Rows are points. Examples show where two turns around zero, p and q, send a point. Write where each new point lands after one turn and then the other. Backwards means that the second turn is done in reverse. Each puzzle has new turns, and all numbers are rounded.

Turn p:
[27 18] -> [-1 32]
[ 11 -11] -> [15  3]
[-48 -24] -> [ -5 -53]
[-9  1] -> [-6 -7]
[19 16] -> [-3 25]
Turn q:
[-25   9] -> [ 12 -23]
[21 25] -> [-32  -4]
[  4 -34] -> [20 28]
Where do these land?
p, then q: [28 28] -> [-19 -34]
p, then q: [-16 -30] -> [ 7 33]
p, then q: [-12   1] -> [12  2]

Turn p:
[-48 -12  -8  16] -> [-14 -24  15  42]
[ 14 -12 -16 -46] -> [-18 -21 -27 -35]
[17 14 -6 11] -> [21 12 -9 -1]
[11 14  8 -7] -> [-1 17 -8 -9]
[  6 -35   9  10] -> [  6 -17  31 -14]
[ 0 30 12 16] -> [ 8 31 -3 16]
Turn q:
[25 -7 30 -3] -> [ 21 -11 -30  10]
[ 4 -2  1 30] -> [-15 -22   1  15]
[-38  13  31   1] -> [ 34 -12  35   7]
[ -3 -17 -33 -28] -> [-15  24  -3 -37]
[ -6  14 -28  18] -> [-30   6  17   9]
[ 17  -1  -1 -18] -> [  5  15 -19  -4]
Where do these land?
q, then p: [-32 -25 -19 -35] -> [-40  17 -24 -29]
p, then q: [-19  23  13   3] -> [-8 -5 23 21]
p, then q: [29  4 28 12] -> [24 24 -9 23]
q, then p: [  5 -11 -21  25] -> [-19 -19  11  19]
q, then p: [18  9 -1 -6] -> [ 13   0 -11  12]

Turn p:
[ -1  -7  18 -15   2  -2   7 -16] -> [  3  -7  11  20 -15   7  -6  -6]
[ 6 22 12 16 36 10  1  6] -> [  0 -16   4 -25  15  14 -30 -12]
[-29 -10 -30 -27 -18  -6  -5  -6] -> [ -4  33 -12  27  -9 -24   0  20]
[ 26   2  13  28   9 -11   1 -30] -> [  2 -11  -2 -17 -17  44   7  -8]
[-15   7  -2 -13 -18 -22  11  19] -> [ 12  -7 -23  22  11 -18   6   6]
[-26   7   2  43  35  27  19  45] -> [-18 -40  -8 -50  18 -32 -32   9]
[ 31 -29   0   7  13  17  -4 -11] -> [ -9   7  23 -23 -23   7  12 -24]
[ 15   5 -17 -16   7 -23   5   9] -> [ 13  15 -22   5   5  -3   1 -23]
[-22  -7   8  -5 -26   6 -32   3] -> [ 13   9  22   9   5 -11  12  35]
[ 15  10  -4 -17 -39   3  -4 -21] -> [-11  17   6  30   9  18  29   3]
Turn q:
[ 16  15 -13   8   2 -35 -13   3] -> [  0  -6  -5  13  -6 -34 -23  14]
[ 21 -19  -6  -3 -24  19  21  -3] -> [ 12  16   4   7   0  21 -13 -34]
[-34  41   7 -17  37 -20  11  30] -> [-33 -22   1  30  -9 -14  43  36]
[ 10 -13  -6 -21  -9 -33 -27  -2] -> [  8   3  -3 -12 -39 -20 -21   9]
[-19  -2  11  18  -3  18  -3  24] -> [  6 -22  22  -7  15   4  21  -7]
[-18 -20 -15  20  -2  21  25 -11] -> [-20  -1  -5 -14  23  13   5 -35]
[ 12  21 -26 -39  -1  -4 -24  -6] -> [  5 -14 -27  13 -33  14 -22  24]
[ 21 -11  18   5  10  13   5  -5] -> [21 22 -4 -1 12  2 10 -5]
[  0  -7  23  31 -32  16  -4 -16] -> [ 11  11  32 -22  30  12 -18  -6]
[-13  17 -11 -14  31   0 -12  11] -> [ -6 -22 -22   7  -8  -4  21  21]
[  6 -21  19  11  -9   4  22 -26] -> [ -4  37   9 -14  15   6  -3 -16]
Where do these land?
p, then q: [  7  13 -17 -14  39 -28 -22  -6] -> [ 26  -8 -27  12   4  14 -30  29]
p, then q backwards: [ 29  14 -21 -11  33   0  -7  19] -> [ 16 -36  -6  26 -10  11  12 -22]
q, then p backwards: [ 11 -22 -20 -25   4  -2  11  26] -> [ 16 -27   3 -14   3 -23  24  -9]
q, then p: [  8  -1  23  48 -11 -12  13 -28] -> [ 36  -2   3  -1  13  20 -47  -8]
p, then q: [-25  -9  24  -1   0  16   0   7] -> [ 13   4  22 -14 -12 -22  10  -3]
q, then p backwards: [-47  -1  -3  20 -16  11  -1 -10] -> [16 15 10 31  6 38  7  3]
q, then p backwards: [ -4   2  20  27 -41   6  -3   1] -> [  7  12  25  -8  19  29 -27   5]
q, then p: [ 15   9   0  23   3  10   4 -35] -> [  8  21   2 -19  15   3 -32  -8]
p, then q: [ 11 -12  -6 -32   0   0 -14   6] -> [ -4  17   5  12  18 -10 -14  22]
q, then p backwards: [ -5   7   1 -35 -11   0  18  18] -> [  6 -16  11 -10 -12  -1  10 -36]

Turn p:
[  6   8  21  17   6  15 -14  17 -31] -> [ 18 -17  -8  -2 -29  -4  31   0   3]
[-13 -17 -15   3  19 -11 -16  -2   4] -> [-23   6 -17  10 -12   3 -15 -11   3]
[-17 -19   6 -11   4 -15 -11  17  21] -> [-14  -7 -25 -15   1  14 -22  -2 -12]
[-19  28 -25  -5  13   9  -6  -8  14] -> [  2  31  -7  17  14  19   6 -21   1]
[ 19 -15 -12 -11  -8  -8  -7  15  13] -> [ -5  -6 -18  -6  15  -8 -16  14  16]
[  7 -13  15 -20 -17 -16  -4 -23  -2] -> [ -6 -17   9  -6  15 -27 -15  -7 -17]
[ 12  -1  -8 -10   2 -21  25  17  10] -> [ 14  11  -1  -6   4   2 -29  23   4]
[27 19 13 10 11 24  0 -5  4] -> [  6  14   0   1   2 -13  36  18  -3]
[-15 -12   7   5 -11  21  10 -21 -29] -> [ -7 -12  35  -9 -14  -5  14 -22   6]
[ -7  22  -1  24 -18   2  23  -7  -3] -> [13 -2 31 16  3 20  9  9 -3]
Turn q:
[  4 -10   7 -18 -19   0  -1  24  12] -> [  9  -9  -5   4 -13  25  21   8  -9]
[ -9  12  -2  -7  22   3  48 -12 -15] -> [-31  17  -7   1  42   6 -13   2 -11]
[-12   5  -9  15  -3 -28   0 -28  -3] -> [-17  -4   9 -26   6 -25   5 -16   8]
[-17   1   2  26   7   6  25 -11 -13] -> [-35   8  -3  -4   7  -7 -21   7   9]
[  2 -23  -6 -17   0   4 -14   7  -5] -> [ 10   4 -13  16 -13   5  11 -17  -3]
[ 15   9  18 -18 -19  22 -13  15 -13] -> [ 24  -7   4   5 -11  36 -16  -3  -5]
[ 17   1  10  -3   8  -4 -12  27  -4] -> [ 24   3 -14  -3 -11   4  -4  12 -16]
[-12  15 -30  22   5  -7  -6 -12   9] -> [ -6  19  21 -10   3 -27   7   3  19]
[-21   3  -1   8  13 -10 -14 -19  19] -> [  1  -9  -2  -6  11 -25  10  -1  27]
[ 33 -12  10  -9 -13  13 -13   8  12] -> [ 21 -20  10  21 -18   9   1   3 -19]
Where do these land?
q, then p: [ 16 -11 -19   8   6 -15   9   6   5] -> [ 24  -8  13   8 -13   2 -12  -2  -3]
p, then q: [ -3  21   3   0   3 -31  -1 -12 -17] -> [  1  -6  10 -13 -23 -17 -23  -9 -12]
q, then p: [  0   2   3  -6   0 -15 -25 -12  -3] -> [ -8   3   5   1  13 -24 -13   5  -4]
q, then p backwards: [  2   9  14  -8  21 -22   4   5   2] -> [ 13   6  16 -20  -6  -1 -10  11  15]
q, then p: [  5  -7 -19 -11  -2  24  21  -7  16] -> [ -2   2  11   4 -26  20  19  11 -13]
p, then q: [-33 -20 -14  12  -6  17  12   5  12] -> [  0 -12  -1  23  10  20  -4   2  35]
p, then q: [-16  -4 -18  11  -9  38  -5  20  12] -> [-11   0   8  35  25  12   9  17  17]
p, then q backwards: [ 13  11  -3   2  20  -6   0 -12 -16] -> [  9 -14 -20   9  12   5 -14   4   2]
p, then q: [-10 -18  -8  -7  -8  25  -1  14  16] -> [ 4  3 -5 22 23 10 16  0 17]
q, then p: [ 14  24  40 -11 -47  13 -17  16   7] -> [-19 -22  -6 -50  13 -21  28   9  24]
q, then p backwards: [  7   1  15  18  17 -20  -5 -21  -7] -> [ 13 -20  11 -27  -6 -14  -9  -5  -7]
q, then p backwards: [  7  -7   8  -8   6  -9   9   0 -26] -> [-18  -1   8 -16   9 -11 -12   0  12]

Turn p:
[-10  10   1   0  -9  18   3 -12   2  -8 -14   3] -> [ -4  -1 -15  10  -5  -4   4 -10 -20  -5   8   6]
[-11 -17  14  14   7   8  -1   1 -15   2  18   3] -> [ -6 -10   1  -3  -1   0   3  -6  14 -20   4 -26]
[  8  -1   6 -15   8  -8  -4  17  -3  14   1   1] -> [ -4   2   2  -3  -2   4 -17   3  16  17  -8  -3]
[ -5  -3  -8  -9  -4 -17   5  19  -4   3   0  -7] -> [ -1  -2  13  -9  11   7 -20   2   3   1  -5   9]
[  2  -1  -4  -6   3  -8  -9  14  10  24  -1 -12] -> [  0  13  -2 -12  11  -8 -17  10   6  14 -11  -5]
[ -3   1  -2   0  -6  12   5 -16   4 -16  -1  12] -> [ -4  -3  -3  10  -4   4  20 -11 -12  -5   4   5]
[  4   5 -16  -4   2  10  -1 -14  -6 -11  -8   3] -> [ 11  -3   4  14  -4  -7   9 -12 -12   4   0   7]
[ 3 -1 -6  7  9 -5 -3 19 12  8 -6 12] -> [-10  -2   4  -8  -6  -5  -4  14  -2   5 -22   1]
[ 14  -7  -3   7 -10   4  13 -12  -5  -1  -3   5] -> [ -3  11  13   6 -11  -6  10  -3  -1  -6  11   5]
[ -3  -7  -6  -6  -3   4   0 -11   9 -19 -11  -4] -> [  4  -2   4   1   2   8  11  -6 -23   6   7   1]
[  1   8  -1  13  -9   6  -9  -7  -3 -13  -3   1] -> [ 13   0  -8  -1 -10   0   9  -4  -9 -12   1   5]
[12 -2 10 -7 -7 -3 -2 -8 -4 -2  0  0] -> [ 4 10  0  3 -7 10  3 -3  6  5  9  0]
[  5   9   8   0  14  -5   2   6   3   7  -8 -11] -> [  2  -6  -5  -1  -2  -6 -11  16   3  13   5  -1]
[-23  -5   8   8   0 -18   0 -11 -11   5  23   2] -> [  2  -2  -1   8  21  12   0   6  16 -26   1 -12]
[ 7  9  0 -2  5  0  1 15 10  8 11 -8] -> [ -3  -3  -6 -15   6  -8  -2   6  13  11  -4   6]
Turn q:
[-10 -31   4  -6   3  -4   1  -3 -48  -8   8   3] -> [ 16  17  -2   0  17 -23 -41   2  -5 -11 -19   0]
[ -8  10   3  -1  -2  -4   5  -5   6  -6 -10   0] -> [ -5 -12   0   1   0  -6   8   4   8  -4   1   7]
[ -9   6  -7  -4   5   0   3  -5  -4 -10  26 -12] -> [  1  23  13  -9   4 -10   5  12   9   5   2   0]
[-3  8  4 18  0 -4  3 -1  8 -6  5 -3] -> [-3 -5  3 -3  5  4  3  9  6 15  8  9]
[ -9   5  -5  -3 -20  -3 -13  -1   9   3  -6   3] -> [ -9  -4  -6   4 -19  -8   3   2  -7  -4  12   7]
[-9  3  0 27  8  0 -2 -2  6 16 -7  6] -> [ -4 -12  -8   2  17  13  -1   5  -9   2  21   6]
[-7 -1  5 -4  3 16  6 -2  5 -3  9 -1] -> [ 0 12 -1 -9  4  5  9  0  1 -4 -7 10]
[  1 -12   7  -5  -6  -5  -3  -6   0  -1  -3  -2] -> [ 5 -6 -4 -9 -7 -6 -6  0 -5 -1 -6  0]
[ 32   9   1   1   3   8   4  19 -11  -6  -4   2] -> [  5   1   9  20  -4  18  -6 -19  13  11 -12  -8]
[23  7  3 -4  2 -3 -1  8  2 -5  9  7] -> [  3   5  -2   8  -9  10   2  -2  11  14  -8 -13]
[ 7  8  1 -6 -3 -5  0 -5 -4 21  1  4] -> [ -4   0  -9  -3  -5   6  -5  -4   7  -9  10 -15]
[ -5  -4  -5  -2   8   0  -4  -2   6 -10  -8   8] -> [ 6 -5 -4  8  4 -7 11  4 -7  0 -5  2]
[ -6  -1  -2  -3   7   9  -6  -6   8  -2  -3 -15] -> [ 9  0 12 -8 -1  0 12  2 -7 -7  3  5]
[  7  -4 -11  -3 -15  -5   5  -4   7  14  -9   3] -> [-10  -8  -8  -4  -8  -6   1 -17  -5   0   8  -9]
[-3 -3  3 -5  5  0  3 15 11  3 -8 -3] -> [-10  -8   6   1   0   8   7   1  -9  -4 -10  -2]
Where do these land?
p, then q: [ 11   1  -8  -3  12  -5  13 -24  -4 -10  -4   8] -> [ -8  -4  -9  -9  15  15 -15  -2   7  18   0   6]
p, then q: [ 9  2 43 -6 -3  7 -4  1 -3  2 -9  1] -> [-15  27   8  -8 -16  -4   7 -10 -11   2  21  10]
q, then p: [-4 40 -8 -5 -1 -1 -1  2 17  3 -8  2] -> [-27  -8   1 -17  14  -1  16   4  -2 -19  12   6]
p, then q: [ -3  -4  -1   1   8   5  -2   9  -3 -14   8  10] -> [  4  -7  -4 -11   2  -7   0  -9  -8  -4 -10   8]
q, then p: [ 6  4  4 -1  5 -4 -7  6 -8  6 -2  5] -> [  7  -1  -3 -12  -4  -6   3  -2  -5  -2   1  -4]
p, then q backwards: [ -8   0  -6  16  -5   3   4 -24  -8   7  -9   4] -> [-12   2 -19 -13   6   5 -16   1 -10   1  -6   8]
p, then q backwards: [ -5 -11   3  -4  -5  -5  -1   8  -9  -9  -6   5] -> [  7  -2   6   0  -1   4  -3  11  -3  11  -5 -10]
p, then q: [ 15 -10  -6   4  -4   3   0   8   4  -5   1  -1] -> [ -6  -3  -7  -7 -10   0  -2  -1  11  -9  -8  -1]
q, then p: [ -7  -8  -6   6   2  -5  -6   4  -4   1   3 -24] -> [  2  -3  -9   0  -6  15 -10  -2  17   3   5  -9]
q, then p backwards: [ -2  -8 -11  -8   4  -4  -5   6  24   7  -3   0] -> [ -4 -12   2   8   5  12  -1  -7  16 -12  -8   6]
q, then p: [ -5  -9  -5  -4   8   2   8   8   1   7  -7 -14] -> [  2 -11  -2   8  -3   9  -5  -3  -1   3  13 -11]
p, then q: [ -5  -4   4  -2  -6   9  -4   3 -10  10   0 -13] -> [11  5  7 -4 -9 -7  5  8  2  0  9 -8]
q, then p: [ -2  -8  -3  -9  -4   3  -3 -10  -8 -13   3  10] -> [10  6  8  5 -5  1 -1 11 -2  1 -7 15]
q, then p: [-6 17 -2 12 -6 -4  4 -1 21  7 23  7] -> [-21  -5  -9  -3  23 -13  -6  -7   9  -3  -9  10]
p, then q: [ 4 -1  3  3 -6 -4  6  2 -9  1 10  0] -> [ 1  1 -4 -3 -6  1 11  6  1  6 -5  5]
